Each row is a point. Each table stands for the endless flat space through its points: a line for two points, a plane for three, and so on. Write the one point that lies in both, or say that there is none.

First (3 x 4)
[[ 0.4  2.1 -1.9  0.7]
 [ 0.0  4.0 -1.8  1.5]
 [ 2.5 -1.8 -0.4 -0.8]]
Second (2 x 4)
[[ 2.9 -0.8  1.6  0.1]
 [ 2.7 -1.4  2.7 -0.1]]
They share: no point

First (4 x 8)
[[ 6.2 -2.7  4.2  0.5  4.3 -6.3  1.4  1.9]
 [ 7.2 -2.5  4.2 -2.2  3.3 -3.8  2.6  0.3]
 [ 3.4 -2.5  4.3 -0.5  5.4 -5.9  0.8  1.2]
 [-0.8 -1.9  4.7 -3.7  6.9 -3.8  0.5 -0.7]]
Second (3 x 8)
[[ 4.8 -6.0  1.3 -4.6  4.1 -5.4  2.0 -3.3]
 [ 3.0 -3.6  3.9 -0.8  2.5 -4.2  0.8  0.5]
 [ 1.5 -8.4  4.0 -3.1  2.3 -6.6  4.4 -4.2]]
They share: no point

First (2 x 11)
[[ 0.7 -6.9  3.1 -1.2  3.1 -0.1 -1.4 -3.8  2.5  1.4  0.7]
 [-0.5 -1.5  2.5  3.6  0.7 -6.1  4.0  2.8 -1.1 -1.6  1.9]]
Second (4 x 11)
[[ 0.7 -3.8  4.9 -2.3  2.6 -2.5  0.5  2.5  0.9  2.6  4.3]
 [-1.5 -3.0  3.0  0.2  0.7 -4.3  0.3 -0.9  1.1  1.9  2.1]
 [-0.9 -2.4  4.9 -1.3  1.5 -3.5  0.6  0.7  0.9  2.9  3.3]
 [ 1.6 -4.4  3.2  5.2  3.4 -1.4  4.4 -2.2 -0.5 -4.5 -2.3]]
They share: [ 0.1 -4.2  2.8  1.2  1.9 -3.1  1.3 -0.5  0.7 -0.1  1.3]

First (3 x 14)
[[ 1.7  2.6  4.9 -2.5  0.1 -2.7 -3.3 -0.4 -1.5  3.8  4.3 -5.2 -4.2  5.6]
 [-3.3  3.3 -0.2 -4.6 -1.5 -3.4 -5.2 -3.1 -6.6  2.4 -0.8 -0.6 -1.9  0.8]
 [ 2.1  2.6  4.3 -1.8  0.9 -2.7 -3.4 -2.2 -2.1  3.1  4.4 -5.4 -2.9  5.2]]
Second (3 x 14)
[[ 2.5  5.1  3.1 -5.4  2.4 -3.1 -2.1  0.2 -2.2  4.4  1.4  0.8 -2.8  4.8]
 [-1.5 -1.5  4.7 -6.2 -2.4 -1.3 -2.1 -4.8 -6.4 -0.4  0.0 -1.2 -0.6  4.2]
 [ 1.5  8.4  0.8 -1.1  2.1 -4.9 -5.7  3.0 -0.1  7.7  4.2 -4.2 -6.3  3.3]]
They share: [-0.5  2.9  2.8 -3.5 -0.7 -3.0 -4.1 -1.3 -3.6  3.3  2.1 -3.2 -3.4  3.6]

First (3 x 20)
[[-0.9 -3.0  3.2  4.2  1.0 -5.9  1.6 -0.7 -4.1  6.8 -1.9 -2.4  3.3 -1.5
  -4.1  5.1 -0.7  0.4  1.4 -5.4]
 [-3.0 -6.2  4.8  0.6  5.2 -3.2 -0.6  4.3 -1.9  2.3 -4.8 -3.6  1.9 -0.5
  -0.9  5.5 -2.1  1.0 -0.5 -2.4]
 [-0.6 -2.2  2.5  4.5  0.4 -5.9  2.0 -1.2 -4.5  7.1 -1.4 -1.5  3.2 -2.5
  -4.6  4.4 -0.5  0.1  1.8 -5.4]]
Second (2 x 20)
[[ 0.4 -5.6  2.0  2.0  2.5 -4.1  0.4  0.1 -3.4  2.8 -6.2 -2.5  2.6 -3.1
  -1.8  5.0  0.5 -1.5  2.2 -3.6]
 [-0.6 -5.3  2.0  2.1  3.0 -3.8  0.2  0.9 -3.5  2.9 -5.3 -2.1  2.3 -3.5
  -2.0  4.4 -0.3 -1.2  1.8 -3.2]]
They share: no point

First (5 x 24)
[[-0.2  4.8 -3.8  3.7 -9.1  3.7 -7.6  1.5 -5.0  1.0  1.6  0.6  5.5  3.1
  -3.0  3.5  4.1  2.7 -1.8 -6.1  2.0  2.6  0.0  8.3]
 [-9.2  7.0  0.8  5.6 -3.4  1.6 -0.1 -3.7 -1.5  7.1 -7.6 -3.6  2.4  0.9
  -8.5  3.6  1.5  1.7 -1.2 -5.0 -4.1  7.3 -6.3 -2.4]
 [-6.6  3.4 -0.6  7.9 -7.2  5.3 -5.4  1.5 -2.8  6.4 -5.3  1.2  1.5 -1.0
  -6.6  0.1  5.2  4.5 -3.1 -9.3  0.2  2.9 -6.0  0.3]
 [ 0.6  3.5 -4.6  1.1 -2.6  2.9 -4.7  3.9  0.8  1.6 -0.8  0.6  5.9  6.4
  -4.0  6.7  3.6  6.2  2.6 -4.2  0.6  0.7 -0.4  5.3]
 [-5.4  4.2 -1.0  2.1  0.2  1.5  0.4 -0.7  1.8  5.2 -6.9 -2.8  3.1  4.4
  -6.4  5.5  1.4  4.3  2.1 -2.7 -2.4  4.7 -3.0 -1.3]]
Second (3 x 24)
[[-5.1  1.9 -1.6  3.1 -0.6  5.5 -3.2  1.0 -3.2  0.7 -2.5 -2.3  0.3  2.4
  -4.3  1.6 -0.2  0.3 -2.3 -4.8  2.7  3.9 -1.7  1.7]
 [-5.5  6.2 -0.7  2.4 -6.4  3.7 -1.5 -1.7  2.6  6.2 -6.4 -1.7  0.6  2.1
  -2.2  4.6  0.7  2.6 -0.9 -4.8  1.9  6.3  1.5  3.3]
 [-1.3  3.4 -1.9  2.6 -6.0 -0.5 -2.3 -0.3  0.0  6.2 -5.6 -0.3  6.8  4.7
  -5.0  5.0  6.1  7.6  3.1 -2.6 -2.9  3.1 -1.3  1.9]]
They share: [-3.6  3.1 -1.6  2.8 -3.6  2.8 -2.6  0.1 -1.1  3.7 -4.3 -1.4  3.0  3.3
 -4.3  3.4  2.5  3.6  0.1 -3.9  0.3  3.9 -1.1  2.0]

First (4 x 24)
[[ 5.7 -0.5  0.5 -5.7  4.7 -2.9  6.4  4.0  4.2 -3.5  1.9  1.7 -1.2  5.7
   2.1  1.3 -3.2  0.6 -4.7 -2.7  5.5  1.0  2.2 -2.3]
 [ 2.5 -4.2  2.3 -0.5 -0.4 -5.5  2.1 -2.3  1.6 -1.6  0.8 -0.2 -2.5  0.2
  -1.3  0.7 -4.0 -4.9 -4.8 -4.5  2.2 -6.7  1.7  4.3]
 [ 1.8 -1.7  3.5 -0.9  0.2 -3.2  1.6 -1.4  3.0 -3.2 -1.7  2.0 -0.9  1.2
  -3.0  1.6 -3.5 -2.4 -4.1 -5.1  3.4 -5.9  0.7  4.6]
 [ 5.9 -5.0 -0.6 -3.8  2.5 -6.6  6.1  1.1  1.5 -1.0  5.0 -1.7 -3.7  3.2
   3.5  0.0 -4.1 -4.3 -5.4 -2.1  3.0 -2.1  3.6 -0.9]]
Second (3 x 24)
[[ 3.7 -0.5  1.3 -0.4  3.9 -5.5  3.4  0.3  5.1 -4.5  2.7  0.6 -0.8  4.3
   2.2 -1.3 -4.1 -4.7 -6.4 -1.5  1.7 -5.5  2.6  0.8]
 [ 4.0 -2.8  2.1 -2.7  4.7 -5.4  4.1  2.1  5.0 -2.5  0.4  0.1 -2.4  3.3
   2.4 -1.4 -3.5 -4.1 -5.8 -3.9  2.7 -3.8  4.2  3.0]
 [ 3.9 -1.9  1.8 -2.0  4.0 -5.1  3.9  1.3  4.7 -3.3  1.2  0.5 -1.7  3.7
   1.9 -0.9 -3.7 -3.9 -5.7 -3.0  2.6 -4.2  3.3  2.0]]
They share: [ 4.0 -2.0  1.9 -3.1  2.1 -3.4  4.3  0.9  3.0 -3.3  0.6  1.5 -1.4  3.7
 -0.2  1.4 -3.5 -1.7 -4.0 -3.3  4.1 -2.8  2.0  1.4]

First (4 x 24)
[[-3.9  4.7 -0.7  0.9  0.2 -1.5  2.7  5.0 -7.0 -3.6 -9.8  5.9 -5.8 -4.0
  -0.6  1.9  3.3 -6.2 -0.8 -1.7 -7.1 -0.6 -1.6  1.5]
 [ 0.7 -4.5 -0.7 -1.3  1.0  3.1  2.3  1.8 -0.4 -1.6  0.8  0.7  3.4  5.0
  -6.4 -0.5  0.5  1.0 -1.6 -1.1 -0.5 -1.8  5.0 -0.7]
 [-2.2  2.1 -0.3 -0.6  0.2 -1.9  1.8  3.6 -4.6 -2.4 -6.8  2.9 -3.9 -1.4
  -3.1  1.3  2.8 -4.2 -1.6 -2.1 -3.7  0.9  2.5  0.0]
 [-0.6 -3.7 -3.7 -2.1 -1.3  3.9  3.9  6.8 -4.3 -0.6 -2.3  3.5  2.6  1.1
  -3.0 -1.7 -0.3 -1.1 -1.7 -3.5 -3.5 -3.3  4.1  2.7]]
Second (5 x 24)
[[ 1.0  0.6  0.0  3.8 -1.3  1.9  0.0  4.8 -4.7 -5.2 -1.4 -1.5  3.7  2.5
  -0.9  2.2 -0.8 -1.0 -1.6 -6.8 -5.0 -6.6 -0.2  0.2]
 [-0.2 -4.1 -4.7 -0.2  5.9  0.9  8.6  2.1 -2.4 -6.0 -7.8  3.7 -5.3 -2.8
  -1.9  2.1  3.1 -6.8 -6.0 -0.7 -0.8 -1.8  2.1  5.0]
 [-3.3 -2.2 -1.8 -4.4 -1.4  2.6  1.5  3.0 -4.0  2.3 -1.1  5.8  1.9  1.4
  -4.6 -2.9  1.9  0.9  2.2  3.6 -3.8 -1.1  1.4  0.2]
 [-3.2 -0.4  2.0  0.3  1.1  2.9  4.0  2.7 -7.0  1.6 -2.2  5.3 -0.2  1.2
  -2.6 -1.3  2.8  0.6 -1.1  3.3 -6.5  1.8  1.4  0.5]
 [-0.3  0.2 -0.6  0.4 -4.4  2.0 -3.1  4.6 -5.0 -1.5  1.5 -0.8  6.7  3.2
  -1.6 -0.3 -1.1  1.9  2.2 -4.0 -5.0 -7.3 -1.0 -1.0]]
They share: [-1.2 -1.3 -1.3 -0.3  0.5  2.4  3.0  3.8 -3.4 -2.4 -3.2  3.5  0.5  1.4
 -3.6  0.1  1.2 -1.7 -1.1 -1.4 -3.8 -2.4  1.7  0.9]

First (4 x 24)
[[ 2.2  3.1 -5.8  5.4 -0.4 -0.6 -4.1  2.0 -3.4 -5.2 -0.1  5.6 -3.9 -5.6
   1.1  3.1 -5.6  0.6 -2.0 -5.2  3.5 -2.1 -3.2  1.9]
 [-2.6 -5.5  3.4  0.0  3.6  7.2 -1.5  2.0  8.2  1.0 -0.1  2.8  0.9 -2.6
   3.1  2.1 -2.6 -8.2 -4.0 -0.6  2.7 -2.7 -0.8  5.7]
 [-0.4 -2.3  0.0  4.6  2.8  2.6 -2.5  3.3  3.4 -2.5  0.8  2.6 -3.4 -2.1
   2.3  2.1 -2.7 -3.6 -3.2 -3.9  3.5 -3.6 -0.7  4.3]
 [ 2.0  1.4 -4.6  0.1 -2.8  4.1 -2.3  2.7  0.0 -5.0 -2.2  4.9  0.5 -8.1
   1.3  4.4 -8.1 -2.8 -2.2 -5.3  3.0  1.2 -1.0  0.6]]
Second (6 x 24)
[[  0.0  -4.7  -3.6   6.7  -0.1  -0.1  -3.1   6.6   4.9   1.2  -5.3   2.2
   -4.0  -6.5  -2.9   0.4  -5.3  -8.1 -10.1  -1.6   6.7   5.6  -1.0   8.0]
 [ -0.3  -2.4   2.9   4.7   4.9   0.8  -4.1  -1.6   2.1  -7.8   1.3  -2.4
    0.1  -0.8   5.6   9.0  -5.0  -5.4  -2.4  -3.9   2.5  -7.3   0.2   2.3]
 [  2.5  -4.3   2.5   5.6   5.8   2.1  -1.3   3.1   3.5  -5.3   3.7  -4.2
    0.7  -2.0   7.9   7.9  -6.2  -4.2  -2.2  -5.3   3.7  -5.6  -3.7   3.0]
 [ -2.9   1.6  -1.0   0.6  -1.7   1.6  -8.0  -2.0   1.4  -4.4  -7.0   5.6
   -2.0  -5.0  -1.6   3.8  -5.0  -6.4  -7.5   0.7   6.1  -0.3   2.9   4.0]
 [ -2.1   3.8  -0.6  -1.9   0.1   4.6  -6.1  -3.5   0.7  -5.0   0.6   6.4
    1.2  -2.4   4.7   5.5  -3.6  -2.4   1.2  -0.9   0.7  -8.5  -0.2   0.3]
 [  0.3   2.3  -1.6  -1.5  -1.2   6.7  -3.2   2.4   1.9  -0.5   2.5   5.9
    0.9  -5.1   6.8   3.4  -5.5   0.9   0.8  -2.5   2.2  -5.6  -4.9   0.9]]
They share: no point

First (3 x 24)
[[-0.9 -4.0  1.9  4.2 -7.0  4.4 -2.1  2.8 -0.3 -0.1 -0.6  1.1 -3.1 -3.9
  -3.6 -2.1  0.4 -3.9 -1.9  1.2  3.6 -2.6  0.1 -0.2]
 [-1.5 -2.8  0.8  4.1 -6.5  3.1 -1.5  2.7  0.2 -0.9  0.1  0.6 -3.2 -4.0
  -1.7 -2.3  0.9 -2.4 -1.5  1.5  3.9 -2.4 -0.8 -0.6]
 [ 0.1 -2.0  0.9  4.2 -4.8  3.4 -1.7  4.0 -0.5 -1.7  0.2  0.5 -2.7 -4.1
  -1.4 -2.9 -0.2 -1.9 -2.1  1.2  3.2 -1.2 -0.5  0.8]]
Second (4 x 24)
[[ 0.9 -3.9  2.6  5.2 -3.7  1.6 -0.1  2.7  1.6 -1.1 -1.7  2.8 -3.1 -3.2
   0.4 -4.6  2.1 -0.7 -3.2  0.0  2.0 -1.2  0.6  1.0]
 [-1.3 -1.4 -0.8  5.4 -4.8 -1.5 -2.5  7.9 -1.3 -5.5  1.8  0.9 -2.0 -3.5
   1.3  0.4 -1.2 -4.5  1.9  1.9  6.5  0.6 -1.8  1.7]
 [-2.9  5.9 -5.1  0.8 -5.0  5.3 -2.5  3.8 -3.0 -3.6  5.3 -6.4 -3.0 -6.2
   0.7 -1.8 -2.7  2.8 -0.8  4.4  4.7 -1.2 -5.7 -1.5]
 [-1.9  1.2  1.5  1.5 -3.0  1.4 -3.9  4.8 -5.8 -4.8 -0.1 -2.8 -5.1 -0.8
   4.8  1.9 -3.3 -0.5  0.5  3.3  5.0  2.6 -6.7  1.3]]
They share: [-0.5 -0.8 -0.2  4.1 -4.3  2.1 -1.1  3.9  0.0 -2.5  0.9  0.0 -2.8 -4.2
  0.5 -3.1  0.3 -0.4 -1.7  1.5  3.5 -1.0 -1.4  0.4]

First (4 x 24)
[[-1.3 -2.2 -5.4 -2.8 -4.7 -0.6 -0.2  2.0  2.8  0.1 -3.7  5.7 -2.4 -1.6
  -1.2  1.3  5.0  1.0  5.8  0.6 -1.5  0.9  2.6 -5.1]
 [-1.9 -1.1 -6.7 -3.2 -4.7 -0.4 -1.1  2.4  2.8 -3.4 -2.8  4.6 -1.8 -2.2
  -0.4  0.3  3.5 -1.0  3.5  1.0 -0.9  0.2  2.5 -3.6]
 [ 1.4  0.9 -1.1 -4.0  4.0 -6.9 -3.8  5.6  5.9 -6.2 -4.0  2.9  0.4 -4.6
  -3.4 -5.7 -2.5  1.7  3.0  1.6 -7.4 -2.2  3.5 -0.3]
 [-0.5 -1.1 -4.3 -3.3 -2.1 -2.5 -1.5  3.1  3.7 -2.3 -3.7  4.6 -1.5 -2.6
  -1.7 -1.0  2.5  0.9  4.6  0.9 -3.2 -0.2  2.9 -3.4]]
Second (5 x 24)
[[ 2.7 -3.0 -3.9 -2.4 -1.9 -4.2 -5.3  3.7  3.9 -3.8 -5.3  5.4 -6.0 -2.5
  -3.5 -5.5 -1.0  0.5  4.9 -1.2 -4.5 -3.1 -0.4 -0.9]
 [-0.7  3.8 -1.7 -6.5 -6.2 -9.2 -4.5  4.5  3.2 -5.3 -4.2 -0.3  1.1 -5.6
   2.1 -2.5  3.0  1.1  0.4  1.4 -5.1 -1.8  7.0 -6.2]
 [-2.5 -2.1 -5.5 -1.9  0.7 -1.3 -2.3  5.2 -0.9  0.2 -1.3  5.6 -0.8 -5.1
  -2.1 -4.3  3.6 -0.6  4.3  4.2 -2.1 -4.2  2.4  0.7]
 [ 1.9  0.5 -2.3 -5.6 -3.5 -5.6 -3.3  2.0  5.8 -4.8 -5.6  2.6 -2.0 -2.2
  -0.6 -1.7  0.5  2.0  3.5 -1.0 -5.5 -0.4  3.9 -4.6]
 [ 0.5  0.4 -2.9 -4.9 -3.0 -5.2 -3.3  3.1  3.8 -3.7 -4.4  2.9 -1.3 -3.4
  -0.5 -2.5  1.6  1.3  3.2  0.6 -4.7 -1.6  4.0 -3.6]]
They share: [ 0.3 -0.7 -3.9 -4.0 -1.3 -3.4 -2.5  3.2  3.8 -3.0 -4.0  3.6 -1.4 -3.0
 -1.6 -2.1  1.5  0.8  4.1  0.6 -3.9 -1.0  3.3 -2.6]

First (5 x 24)
[[ 4.8 -1.8  2.5  2.8 -1.7 -4.2  4.2 -2.3 -1.8 -4.1  4.0 -1.0 -1.7 -7.2
  -1.1 -7.4 -3.7 -2.4  3.1  2.5 -7.3 -2.6 -1.1  0.6]
 [ 0.9 -0.6 -0.5  0.6  1.7 -5.2  2.0  0.0 -1.0 -4.9  4.2 -1.5 -0.5 -4.4
  -3.8 -3.0 -4.6  1.7  2.1  4.9  0.3 -4.3 -1.5  2.7]
 [ 2.5 -0.5  0.4  2.2  2.4 -6.4  2.4  0.2 -0.3 -6.0  4.0 -3.0 -0.5 -2.8
  -6.7 -0.4 -5.4  2.4  1.3  6.7  2.4 -4.1 -2.6  4.6]
 [-4.1  2.2 -1.7  4.0  4.5 -0.4  5.4 -3.4 -3.6  3.3  2.2  3.3  3.7 -1.0
   6.2 -5.2 -0.6 -0.9  3.7  1.9 -2.7  1.3  4.9  4.3]
 [ 2.8  1.3  1.8  7.6  4.3 -4.7  5.9 -2.4 -1.1 -1.9  2.3 -1.9  1.9  0.9
  -3.6  0.7 -3.7  0.5  1.5  6.7  1.2  0.5  0.3  7.8]]
Second (6 x 24)
[[-3.0  5.5  3.4  2.0  0.8  0.6  1.9  2.7 -1.3  0.6  1.9 -1.9  3.5  1.2
  -0.8 -4.1 -2.4 -5.5  6.8  7.1 -3.6  0.9  1.5  2.8]
 [ 0.1 -0.9 -4.6  3.3  1.2 -6.4  6.1 -3.2 -4.0  0.9  2.3  1.0  1.6 -2.9
   0.6 -4.8 -4.8  1.1  2.2  1.6 -0.3  0.2  2.6  4.1]
 [ 1.8  2.3  5.7  5.5  3.8 -1.5  2.7  0.6  1.0 -2.6  2.8  1.0  1.3 -0.5
   0.6 -2.3 -2.1 -1.0  2.8  5.7 -2.0 -0.8  2.2  6.0]
 [ 5.3  3.0  5.4  5.9  6.8 -2.8  1.3 -2.8  0.8 -5.0  0.8  0.9 -0.1 -1.9
  -1.5  0.4  1.1  2.3 -0.7  4.8 -3.5 -2.7  4.0  2.7]
 [-3.4  5.5 -1.7  0.3  3.6 -1.5  3.7 -1.7 -3.2 -1.8  3.3 -5.4  2.4 -3.8
  -2.6 -3.5 -2.0 -2.1  4.8  5.4 -4.1 -2.3 -0.6 -1.0]
 [ 2.9  0.8 -0.7  7.6  1.2  0.9  0.5 -2.9  1.1  1.2  1.9  2.8 -1.3 -3.6
  -5.5 -0.8  0.0 -0.4  3.5  9.2 -3.1  1.6  3.5  2.1]]
They share: [ 0.5  1.2 -0.1  4.1  2.9 -3.4  4.3 -1.8 -1.5 -1.2  3.0  0.0  1.2 -2.7
 -0.3 -3.3 -3.1  0.1  2.7  4.2 -1.6 -0.8  1.7  4.0]
